Every row gives one point. To make a cloud, some directions were put in groups of two or more. Within a group, all points are equally far from the middle, so they leave a hole (a ring in 2 directions, a hollow ball in 3). The other directions are filled evenly. Then the cloud was stretched, turned, moved and blurred a little. How many holes are there, and how many directions does each take, smallest first?
In the rows, 128 means zero.

Cloud (19 x 3)
[[141  69 167]
 [102 177 140]
 [147 168  97]
 [153 112 201]
 [171  83 121]
 [ 82  97 186]
 [123 157  89]
 [154  71 153]
 [121 165  96]
 [ 73 100 161]
 [153 104 194]
 [164 112 192]
 [188 117 114]
 [158 141 197]
 [ 94 132  96]
 [176 144 174]
 [ 89 117 100]
 [ 83 159 150]
 [140 121 208]]
Holes: 1 (3)

Cloud (29 x 4)
[[164  95 102 201]
 [198 106 135 172]
 [139 121  94 217]
 [117 160 114  97]
 [110  65 178 149]
 [165 139 198 133]
 [113 159 178 111]
 [ 95 165 157 115]
 [149 134  99  98]
 [144  95  84 192]
 [118  66 181 140]
 [ 99 170  79 153]
 [164 112  92 115]
 [130 114 145  90]
 [149  80 187 190]
 [136  92  79 184]
 [163  95  89 129]
 [ 98 167 180 139]
 [118  66 187 155]
 [194 161 106 138]
 [170  92  89 152]
 [196 133 102 139]
 [129 101 160  96]
 [122  76  90 152]
 [142 117 139 228]
 [192 151 169 150]
 [105  65 131 135]
 [ 73 121 174 183]
 [134  92 180 108]]
Holes: 2 (2, 2)

Cloud (30 x 4)
[[120 205 109 150]
 [138 135 101 185]
 [118 184  62  96]
 [ 54 147  94 102]
 [152  92  91  96]
 [134 152  68 168]
 [153 161 108 175]
 [109 173 179 127]
 [132 177 172 114]
 [ 85 122 174 160]
 [ 70 110  83 154]
 [133  82  83 100]
 [ 89 142 126  61]
 [122  71 105  99]
 [116 189  62 106]
 [113  74 157 111]
 [105 141 177  87]
 [147 186 110 164]
 [173 145 129  91]
 [142 159  72  76]
 [158 110  82  90]
 [ 82  83  97  97]
 [ 52 157 107 140]
 [119 111  51 133]
 [ 94 161 182 136]
 [149  99  77  95]
 [ 51 146 107 145]
 [104 142 156  68]
 [133 169  51 108]
 [122 204  97 150]]
Holes: 2 (2, 2)

Cloud (46 x 6)
[[107 109 116  42 155  92]
 [154 109 181 114 134 144]
 [ 98 191 115 136 168 134]
 [130  99 156  83  94 188]
 [185 119 139 144 145  84]
 [159 183 166  72  93  46]
 [170 111 136  73  65 115]
 [140 132 122  44 115  79]
 [150 211 173 106 178 101]
 [157 218 118  87 143 156]
 [159 167 109  55 110 112]
 [175 123 162 154 141  70]
 [120 124 125  76 154 115]
 [ 60 149 124 141 152 173]
 [ 70 145  86 159 140 168]
 [ 66 128 145 120 119  90]
 [188 170 114 133 126 161]
 [154  89 129  90 169  59]
 [173 132 158 136  73  79]
 [143 127 215 109 153 134]
 [ 80 130  83  71 153  81]
 [126 139 151 121  67  95]
 [ 88 157 119 152 171  42]
 [170 123 105 175  38 103]
 [116  79  93 144  78 149]
 [140  92  91 107 122 153]
 [108 181 216 145  94 113]
 [210 145 113 105 139 163]
 [140 163 118 102 162 195]
 [145 139 102 171 150 181]
 [186 139 157 119  85 153]
 [ 97 101 170  95  90  81]
 [216 133 132  74  25 109]
 [128 109 100 138 158  90]
 [182 114 181 124 122 161]
 [215 130 101  83  55 117]
 [177 170 131 134 129 183]
 [136 208  89 168 120 108]
 [ 96 153 132  56 123 145]
 [ 85 138 158  55 180 127]
 [125 163 170  49 107  62]
 [151 119 129 170 137 185]
 [ 98 153 119 110 123  96]
 [174 132  97 152 111  75]
 [149 175 160 136  78 164]
 [120  91 105  86 101 156]]
Holes: 0

Cloud (79 x 8)
[[ 96 166 109 130 136  88 193 185]
 [139 179 148 163 209 171 156 119]
 [148 117 170 158 119 126  73 120]
 [181  97 118 172 114 157  75 163]
 [ 91  92 179 124 123 178 128 103]
 [118 185 131 122 148  77 118  69]
 [114 135  91 165  64 116 114  97]
 [ 94 149 100  76 167  98 137 153]
 [113 199 170 146 149 174 137 155]
 [144 125 120 168  89 157 208 154]
 [168 164 171 172 114 108 121 149]
 [118 190 115 101 128 191 204 112]
 [161  98  80 112 193 142 135  79]
 [178 101 127 184 153 132  86 121]
 [138  86  68 170 171  91 121  82]
 [134  69  59 106 104 164 165 172]
 [178 124 139 152 154 201 172 193]
 [113 199 168 170 152 103 135 160]
 [ 68 107 125  95 159  74 171 108]
 [ 52  91 108 117 139 100 168  59]
 [154 101 134 146 199 149 184 192]
 [161  95 177 112 198 119 153  96]
 [173 128 129 172 147 211 175 106]
 [103 119 106 125 181 151  91  90]
 [167  97 158 166 119  96 176 164]
 [151 147 123 141 207 168 114 136]
 [109 143 119 143 194 137  88  86]
 [121 164 190 102 177 109 179 129]
 [130 114 138 106  52 174 153 114]
 [183  83 157 117 136  91 174 153]
 [139 114  76 226 144 139 117 123]
 [147 119  63 163 196 117 115 141]
 [169 122 186 116 124 155 176  69]
 [133 142 126 105  95 106 219 130]
 [127 134 157 195 187 184 139  73]
 [ 92 149 155 103  78 146 199 137]
 [167 125 162  99  95 143 202 139]
 [144 128  81 131 160 113 193 203]
 [172  79 148 108 202 129 154 110]
 [187  78 165 150 179 167 160 175]
 [208 157 101 151 162 131 140 153]
 [ 95 157 138 156  71 126 202 122]
 [164  93 121 104  94 132  92 127]
 [ 77 187  76 183 114 105 167 141]
 [178  73 100  86 112 106 153 166]
 [132 158  91 206  73 153 135  89]
 [119 121  75 143  70 201 157 159]
 [125 135 185 107 149  88 199  92]
 [163 128 206 162 147 134 131  99]
 [145 108 137 224 122 120 149 105]
 [101 162 155 105 161 156 105 102]
 [ 67  64  93 163 149 124 166  97]
 [141 104  42 126 156 117 176 144]
 [128 125  66 114  62 142 138 116]
 [ 46 156 115 139  96  95 186 105]
 [117 156 127 137 188 127  88 187]
 [ 84 121  90 144 106 173 186 212]
 [176 187 140  88 125 139 208  94]
 [145 164 127  69  90 149 140 125]
 [153  77 136 162 210  94 132 166]
 [ 74 189  65 166  94 146 128 129]
 [155  63 158  87 182 134 139 129]
 [175 163 129 186 153 185 192 145]
 [176 129 133 180  94 184 109 127]
 [162 135 109 148 152 172 224 136]
 [134 128 120 177  73 137  96 101]
 [167 160 129 156  80 201 131 141]
 [153 111 158 210 191 109 150  88]
 [144 109 135 135 148  65 105  97]
 [163 158  95 192 131 159 101 195]
 [145 102 126 157 176  95  90  78]
 [197 193 152 140 123 154 155  69]
 [101  69 114 170 115 167 170  67]
 [117  55  58 169 116 133 106 165]
 [ 89 180 138 166 100  99 213  85]
 [ 63 163  68 119 161  91 139  99]
 [142 134 105 144 106  86 213 102]
 [104 189  78 203 124 165 124 148]
 [ 50 142 141 188 141 162 143  63]]
Holes: 2 (3, 4)

Cloud (77 x 8)
[[203  95 160 157 103 119 117  81]
 [152  67 134 110  86  79 159  67]
 [158  87  46 102 121  84 134 184]
 [ 83  95 133  96  70  78 102 117]
 [122 181 124 145 171  93 148  85]
 [150 161  97 128 117 123 189  78]
 [130 111 151 118  44  76  98 106]
 [128 112 156 156  81 108 134  75]
 [ 70 190  79 101  85 130 126 123]
 [ 73 120  80  80 146 124  96 123]
 [138  82 120 123 131 168  74 122]
 [158  59 152 192  81 131 168  64]
 [148 123 132  84 152  75 171 114]
 [113  71 177  85 173  97 112 123]
 [114 151 135 176 115 176  68  90]
 [175 166  84 131 154  94 116  76]
 [ 50 212  74 109 128 109 162 143]
 [146  87  61 169  89 146 131  75]
 [175 101  28  87  82 130 127 159]
 [109 134  59 146  55  94 162  51]
 [ 72  83  80 161 118 190 148 132]
 [154  85  56 125 108 135 196 132]
 [ 76 117 119 159 136  86 138 170]
 [107 117 121 139 105 187 115 126]
 [ 82 157 146 114 142 145 127 106]
 [168 142 157  75 121 128 180  65]
 [ 74 102  96 166 122  77 136  99]
 [165  86  36 175 135 158 102 161]
 [113 112  96 165 205 139  92 149]
 [ 52  96 106 156 109 170 119  94]
 [160 138  92 116 105 165 132 126]
 [157 133  59 123 100 116 150  86]
 [114  81 122 169 101 113 161  93]
 [132  63 142 156 162 102 179 138]
 [179 120 139  66  67 154 126  83]
 [ 94  77 170 138 141  94 100 120]
 [164 145 111 168 166 147  94 144]
 [159 124 121 109 184  77 122 175]
 [165 146 152 164  39 112  99 164]
 [161 187  59 104 143 175 114 108]
 [157  55 134 138 171  61 169  56]
 [159  67 193 170 144 129 149  61]
 [103 135 129 150 197 171 126 115]
 [ 78 128 159 189  69 118 168 107]
 [128 160 138  97  71 167 153 144]
 [142  61  66 144 103 161 162  55]
 [123  52 132 151 150 130  92 184]
 [106  82 174 146  72  82 147 106]
 [131  77 161 135 170 115 212 139]
 [100 115 112 162 161 140 185 129]
 [ 98 156 127  94 131 110  97 110]
 [179  58 120 120 148 144 109 138]
 [222  51 148 147 143 142 142 112]
 [149 151  49  77  46 103 100 106]
 [106  67 175 131 136 143 153  78]
 [142  52 132 177  56 109 159  79]
 [181  86 126 177 138 162  70  76]
 [117  84  66  81 113 102 182 102]
 [151 136  79 167 205  83 104 149]
 [182 124  79 176 145  99 113 104]
 [148 116 138  59 122 109 118  94]
 [168 113 115 106 118  83  88  71]
 [188  35 101 109  79 143 180 152]
 [153  67 157 153 160 106 171 100]
 [ 88  63 129  69  98 123  88 146]
 [147  74  92 167 137 109 170 119]
 [ 79 114 117 104 106  99 155 137]
 [122  84 116  60 151  70 163  54]
 [212 153 131 123 148  58 134 146]
 [140 150  79  96  54  98 186  80]
 [158 136 155 180  54  95 201 134]
 [151  98 125  69  76  95 134 138]
 [191  88 110  43  98 116 110 126]
 [151  98 110 155 161  99  79  77]
 [ 81  81  79 174 170 163 206 143]
 [ 64  76  88 111 118 110 126 109]
 [154 168  96 114  42 117 159 140]]
Holes: 0

Cloud (100 x 9)
[[210 132 145 167  96 183 154 150 125]
 [ 91 100 125 185 110 190 156 157 104]
 [113 167  99 132 127  96  99 167 200]
 [125 118 185 117 124 100 172  98  76]
 [180 146 104 187 185 169 114 129 123]
 [ 69 125 173 146  81 183 105 148 160]
 [129 166 101  87  73 159 185 173  91]
 [139 102  45 174  98 142 116 175 187]
 [128 195  91 203 130 102 125  92 125]
 [107 159 139  84  93 116 193 101 118]
 [153 146 136 106  80  67  85  93 133]
 [117 205  68 130 125 146 101 143  83]
 [194 116  57 142 128 119 140 171  97]
 [109 119 169 106 169 122 170 132 120]
 [141  96  87 151 121  87  73 120 125]
 [160 157 214 116 100 151 128  72 116]
 [142 185 131 137 116 117 185 203 136]
 [156 144  97 164 194 179 111 106 188]
 [190 131 106 171  83  83 175 117 162]
 [197 145 127 212 148 115 121 115  95]
 [191 151 140 225  92 144 142 109  92]
 [169 143 192 182 152 175 161 132 123]
 [ 90 134 129 217  77 136  77 159 166]
 [135  97 104  94 122 135 102 127 214]
 [130  93 183 177 105 145 145 119  91]
 [143 181 109 171 151 114 166 197 133]
 [196 146 122 182 129 197 184 113 194]
 [126 189  92 130  91  88 167 150 167]
 [170 104  80 169 144 128 110  62 201]
 [175 156 172 212  88  99 106 104 171]
 [ 73 106 101 116 102 202 172 132 145]
 [111 152  87 197  43 190 116 127 146]
 [163 137 148 181  85 207 100  98 186]
 [186 104  80 162 139  94  97 100 127]
 [171 120 140 124 162 174 184  75 155]
 [120 106 141 191 133  81 100  89 181]
 [ 60 178 109 173 142 169 149 106 109]
 [ 95 143  55 134 108 122 195 116 146]
 [125 101 113  79 105 124 120  74 126]
 [161 185  75 113 173 134 131 175 127]
 [109 190 103 218  71 156 136 119 102]
 [124 160 186 171 137 185 136 173 157]
 [142 154 133 140 120  42 144 149 117]
 [161 115 145 129 160 161 116 187 177]
 [115 164 195 137 134 176 138 156  88]
 [165 133 153 147  47 177 155  64 113]
 [165 109 139 234 145 117 118 111 165]
 [133 110 125  98 156 148 173 190 115]
 [102 141  84 203 121 149 176 115  80]
 [134  84 174 199  91 127 168  89 168]
 [119 119 170 165  71 195 106  97 105]
 [139 169 156 125 163  98  89 114 171]
 [163 194 182 181  88 179 142 148  89]
 [ 91 140 118 167  59 125 127 192 183]
 [104 172  67 127  91 162 192 108  94]
 [121 161  87 168 151  89 184 142 184]
 [198 145 121 187 129 158 114  70 205]
 [170 115 153 169 120 190 132  47 141]
 [124 162 111 118 170 154 103  70  82]
 [ 88 162 153 196  85 136 109  51 149]
 [174 216 124 162 103  89  97 105 133]
 [132 153 131 108  76  97 142  91 192]
 [119 166  57 142 157 164 196 112 183]
 [123 137 136 191  47 181 128 135  90]
 [118 149 112 211 155 126 110 135  86]
 [148  77 148 122  95 133  81 148 126]
 [ 88 158 190 165  71 127 129  85 110]
 [142 150 131 196 110 183 100 136  62]
 [197  87 154 166 135 129 161  90 153]
 [ 77 107 151 143 171 174 102 126 137]
 [108 132 129  81 162 114  87 162 121]
 [190 163 154 218  86 120 131  72 161]
 [206 149 173 122 108 185 127 102 122]
 [184 183 143 103  97 144 129  70 149]
 [112 117 192 123 132 156 130 170 107]
 [133 104 176 127 183 116 132 134 142]
 [ 98 149 159  97 120 163 123  79 160]
 [122 107 146 121 175 169 120  86  95]
 [100 153  78  77 135 155 103 137  94]
 [ 88 219 117 147 106 134 137 109 115]
 [145 148 118 158 170 165 173  87  46]
 [131 188  92 207 104  90 147 106 170]
 [112 171  86 146 185 128 183 122 121]
 [170 128  97 241  96 144 112 115 143]
 [ 83 130 159 169  60 202 187 112 148]
 [106 148 135 129 117  95 186 130 215]
 [125 158 170  85 137 116 157  66  98]
 [154 127 170 157 137 216 133 124 189]
 [131 180 114 168  37 149 138  66 115]
 [ 98 132 185 168 106 178 182 168 151]
 [140 163 167 145  30 124 118  89 154]
 [ 88 148  97 156  81  89  90 130 106]
 [158 159  99 239 125 164 101  72 170]
 [165 210 118 189 105 179 169 105  72]
 [147 111 156 101 121 117  89 150 197]
 [105 121  51 157 120 146 154  55 136]
 [152 204 148 214 116 132 132 104 209]
 [ 76 134 131 170  68 123 129 181 131]
 [128 149 120 150  93 159 219 113  58]
 [135 104 101  80 131  85 125 150 161]]
Holes: 1 (8)

Cloud (88 x 9)
[[111  81 124 112 112 171  76 103 109]
 [177 170 109 123 154  92 142 163 175]
 [130 153 183 150 184 143 180 142 143]
 [109 143 131 161  93 131 173 193 146]
 [136 118 170  87 137 170 138 197  90]
 [103 179 142 176 176  81 130 200 145]
 [ 95 113 129 149 104 116 137  87  85]
 [174 185 132 169 120 140 182 155 112]
 [138 166 145  89 157  85 141 188 145]
 [186 141  96 177  49 138 144 162 108]
 [141 122  31  94 136 127 170 149 120]
 [144 186  92 149 154  96 128  75  72]
 [177 157 131 182 153 104 117 165  94]
 [112 121 158  61 135 140 112  72 143]
 [119 149  90  98 205 107 101 130 125]
 [169 118  89 174  92  60 196 161 117]
 [151 116 139 163 151 173 101 139 136]
 [128 112 109 170  71 120 178 107 144]
 [165  99 142 182  62  93 149  93 132]
 [162 127 159 122 124 162 115 143 153]
 [164 165 105 183 113  92 161 143  78]
 [124  66 105 135  89 137 144 124 161]
 [ 97 165 145 134  83 102 101 105 109]
 [ 91  91  90 127 158 156 111 101 140]
 [178 119 115 139  97  66 141  81 117]
 [176 174 146 163 192  80 121 163 152]
 [140 146  97 159 140 190  87 139 143]
 [189 126 130 115 160 126 147 202 120]
 [174 110  57 129  83 123 164 128 150]
 [138  99 175 132  94 163 105 206 131]
 [163 172 110  89 135  64 146 172 171]
 [113  88 134 196 161 153 127 194 140]
 [144 137 112 120 158  63 139  82  98]
 [191 121 135  94 139  78 123 127 168]
 [150 123  90 249  76 123 128 145 130]
 [168 108 101 168 100 131  92  80 110]
 [ 73  98  71 151 167 128 150  90 134]
 [194 159 187 117 180 110 148 138 133]
 [172 146 132  82 152  90  93  41 113]
 [146  81 152 125  90 149 125  70 110]
 [177 158 110  74 134  92  95 151 162]
 [159 169  95 125 188 111 166 119 162]
 [106 102  58 132 127 112 185 133  93]
 [102 169  92 182 133  94 185 215 131]
 [122 144 123 196 122 212 189 196  90]
 [178 140 118 110 162  82 174 149 155]
 [147 191 113 105 126 138 102  92 169]
 [158 170  67 112 122  75 170 140 157]
 [115 134 149 169  60 152 181 145  78]
 [169 125  72 125 176 200 171 132  93]
 [156 190 122 152 108 108 118  48  99]
 [125 163  55 101 170 138 184 158 102]
 [133 113 159 116 154 121 131 201 120]
 [112 143 121 191 119 169 155 209 136]
 [167 186 120 123 106  88 182  86  90]
 [ 92 105  81 146 126 146 173  91 131]
 [135 130 122 147 129 144  71 125 176]
 [201 149 164 167  42 140 138 153  84]
 [160 179 101 147 104 123 159 123 149]
 [171 130  66  80 148 144 123 158 132]
 [141 107 116 151  76 124 175  93 140]
 [106 132  69 144 187  62 104 108 136]
 [146 106 114 115  65 173 165 113 125]
 [151 165  75 114 146  83 188 158 143]
 [121  95 132 175 107 146 208 157 124]
 [128 200 121 137 138  54 187 177 135]
 [188 177 164  83 123 123 115 171  93]
 [170 161 105 189  82 147 155 157 115]
 [146 152  96 158 100 125 166 133 172]
 [150 207  70 154 168  93 151 153 154]
 [161 131  99 134 128 164  60 114 152]
 [143 169 112 113  73  84 149 161 104]
 [102 187 149 198 125 142 191 131  99]
 [110 161 193 159  82  60 122 128 123]
 [161  68 100 215  65 115 179 149 145]
 [145 131 124 111 186  51 137 155 159]
 [ 80 184  93 140 142 177 118 131  78]
 [108 103 130 151  96 135  75  87 121]
 [109  97 100 185 119 145  73 106 141]
 [ 93 125 101 157 157  98 173  91 181]
 [117 143 132 210  55 102 132 146 149]
 [164 130 116  87 150 112 127  34 133]
 [112 126 107 103  73 157 127 179 140]
 [111 106 136 116  71  51 181 130 150]
 [164 123  93 129 155 104 102  97 100]
 [172 157  89  96 112 120  65 145 128]
 [149 197  90  96 166 100 188 121 118]
 [125  79 136 179  80  81 143 103 165]]
Holes: 2 (2, 3)

Cloud (90 x 9)
[[197 172 122 205 136 167  75 100 143]
 [116  42 114 112 205 106 101 126 125]
 [153 163 148  85  85 149 107 153  73]
 [ 81  83 168  71 115  96 154 120 133]
 [ 77  87 111  81  71 169 128 107 155]
 [109  52  62 115 127 153 117 156 107]
 [105  81  93 131 116 126  97  52 174]
 [121 184 105 139 111 187 111  76  81]
 [ 82 160 156 136 145 152 131  72  66]
 [109  66 147 102 151  92 132  57 138]
 [106 155 187 150 107 186 121  87  94]
 [167 162 100 132 123 143  98 131  85]
 [ 73  82  69  68 126 113 123  97 144]
 [ 42 123  64  82 140 123 143 134  91]
 [152 210 127 198 115 102 144  76 170]
 [146  70  78 154 120 182 151 154 179]
 [169 157 117  93 176 118 179 118 126]
 [158 107 202  87  79 184 141 156 147]
 [ 98  69 113 185 122 135  95  84 176]
 [177  76  57 105 163 125  68 146  86]
 [ 64 145  90 108 178 118  79  86 165]
 [205 134 171 132 165  63 151 126 152]
 [109 104 116 172 162 135 141 176 138]
 [145 178 191 109  77 175 104 161 118]
 [ 57 124 131 123  85 145 133  76 205]
 [108 123 122 175  48 173 139 111 151]
 [101 135  34 187 141 103 119 133 190]
 [120  77  75 201 115 105 183 113 108]
 [106 128 102 127  60 114 145 112  83]
 [109  90 148 147 140 140 157 142  65]
 [ 55 150 145 139 127  73 139  33  89]
 [208 123  79 115 123  65 144 109  80]
 [ 55 160 120 110 138 108  73 115 137]
 [131 144 181 150 145 179 167  58 169]
 [ 96 174 140 118 170 164 135 112  75]
 [135 116  83 157 215 147 121 128 162]
 [164 157  21 134 121 127 146  70  70]
 [114  51 118 102 145 116 195 113 106]
 [ 65 111 151 119 116 185 144 148 175]
 [ 78  92 178 121  91 169 107 128 143]
 [147 182 142 187 135 176 196 108 123]
 [118  59 176 110 135  95 148  99 104]
 [126 129 188 143 136  98 117  97  84]
 [ 55 148  79 101  94 137  62  92  89]
 [159  76 121 173 160 108 226 111 118]
 [112 119 129  67 150 181  76 194 158]
 [136 123 133 101 201 183 144  74 117]
 [135 161 124 155 107 114 212  92 158]
 [173 112  91 159 161 118 100 217 120]
 [163 112 122 156  75  88 123 117  84]
 [127 103  66 134 152 111 121 119 199]
 [111  96  61  91 182  98 106 151 112]
 [103 157 156  89 204 154  76 124 125]
 [120  72 101  50 135 120 105 137 145]
 [145  65  55 150 156 134 110 162 148]
 [129 134 142 104 151  90 117  70 211]
 [149 101 194  81 186 179 204 121  98]
 [ 37 112 109 125 105 142  61  75 106]
 [139 155 153 152 140 131 147 179 109]
 [165 115 118 177 118 127 162 106  54]
 [190 145 126  96 121  72 127 112 121]
 [165  82 101 145 142 143 199  87 121]
 [140  63 127  73 129 109 111  66 104]
 [105  74 149 130  94 102 125  67 103]
 [142 193  93 100 127 163 103 118 131]
 [125 141 127 144 156 170 136 137  57]
 [182  77 103 100 133  53  92  80 134]
 [144  60 134 165 146 138 150 201 164]
 [156  90 123 130 220 129 111 125 163]
 [102  44 107  94 179 162 133 101 110]
 [ 79 127  47  97 148 149  75  78  86]
 [166 162 108  89 141 147 140 125  80]
 [190 118 172 167 170 136 178 102 114]
 [ 69 158  79 183 129  78 155  87 129]
 [ 58 130 112 115  62 104 101 114 201]
 [166  84  87  80 196 127 134 131 102]
 [196 115 139 107 181  62 141 106  98]
 [102 116 118  90  65 192 106  64 176]
 [144 122  99 175 211 137  92 120  97]
 [160 188 145 126  57 147 117 101 149]
 [136 148 111 186 156 143 106 139 106]
 [ 47 132 137 111 158  81  76  82  85]
 [160 140 144  62 183 187 158 155 133]
 [164  58  86 108 131 136 118 179 166]
 [215 141 133 129  84 162 146 151 120]
 [158  95  59 101 143  71  43 118 139]
 [163 143 199 145 119 154 171 170 123]
 [175  63  43 151 196 126 166 107 124]
 [145 188 207 157 137 179 133  92 148]
 [105 171 105 129  84 105  57 128 127]]
Holes: 1 (3)
